Each row is a point. The window is the flat piece filled in between its corners: a triangle in 3 columns, a solid with four corners in 4, and so on. A path goes straight from each point to the next, and from the last back to the first. After which points does the path pass through the window?

Window, 3 rows:
[[-0.18  0.23  0.42]
 [ 0.14  0.74  0.03]
 [-0.05 -0.41  0.06]]
Path:
(1): [-0.49 -0.20  0.03]
(2): [-0.06 -0.04 -0.14]
(3): [0.47 0.25 0.23]
(4): [0.26 0.56 0.22]
(5): [-0.17  0.63 -0.25]
(6): [-0.46 -0.21 -0.01]
(7): [ 0.34 -0.39  0.16]
(8): [ 0.34 -0.52  0.00]
Through the window after points: 4, 6

Window, 4 rows:
[[-0.38  0.20  1.13 -0.08]
 [ 0.22  0.26 -0.10 -0.06]
 [ 0.06  0.15 -0.09  0.38]
 [-0.17 -0.16 -0.54 -0.10]]
Path:
(1): [ 0.27 -0.17  0.24  0.05]
(2): [-0.06 -0.39  0.23 -0.02]
(3): [-0.31  0.13 -0.27 -0.02]
(4): [-0.38  0.26  0.36  0.01]
(5): [-0.10 -0.39  0.36  0.04]
(6): [ 0.36 -0.23  0.15  0.19]
(7): [-0.64  0.25 -0.17  0.15]
(8): [-0.31  0.45 -0.38 -0.11]
(9): [ 0.47 -0.32 -0.39  0.12]
(10): [-0.04 -0.37  0.28  0.28]
(11): [-0.13  0.51 -0.12  0.33]
(12): [ 0.00  0.77  0.18 -0.03]
(13): [ 0.40 -0.39 -0.37 -0.07]
(14): [ 0.15 -0.35  0.58 -0.10]
(15): [-0.16  0.81  0.07  0.45]
(16): [-0.51  0.25 -0.08 -0.15]
Through the window after points: 12, 16

Window, 6 rows:
[[-0.33  0.51 -0.24  0.23  0.12 -0.27]
 [-0.24 -0.19 -0.09  0.44  0.27  0.18]
 [-0.63 -0.44 -0.43  0.45 -0.65  0.44]
 [ 0.01 -0.14  0.46 -0.57 -0.33  0.07]
 [-0.27  0.49  0.40 -0.24  0.09  0.43]
 [-0.47 -0.39  0.77 -0.57 -0.08  0.19]]
Path:
(1): [-0.34  0.28 -0.24 -0.44  0.15 -0.21]
(2): [-0.22  0.21  0.21  0.44 -0.17  0.02]
(3): [-0.17  0.00  0.27  0.29  0.09  0.26]
(4): [-0.33 -0.34 -0.36 -0.03  0.12  0.01]
(5): [-0.36  0.45 -0.30  0.01  0.02 -0.09]
(6): [-0.14 -0.11  0.64  0.44  0.05 -0.33]
(7): [-0.32  0.18  0.00  0.42 -0.17 -0.11]
(8): [-0.46  0.11 -0.32 -0.46  0.21  0.21]
Through the window after points: 1, 3, 5, 7
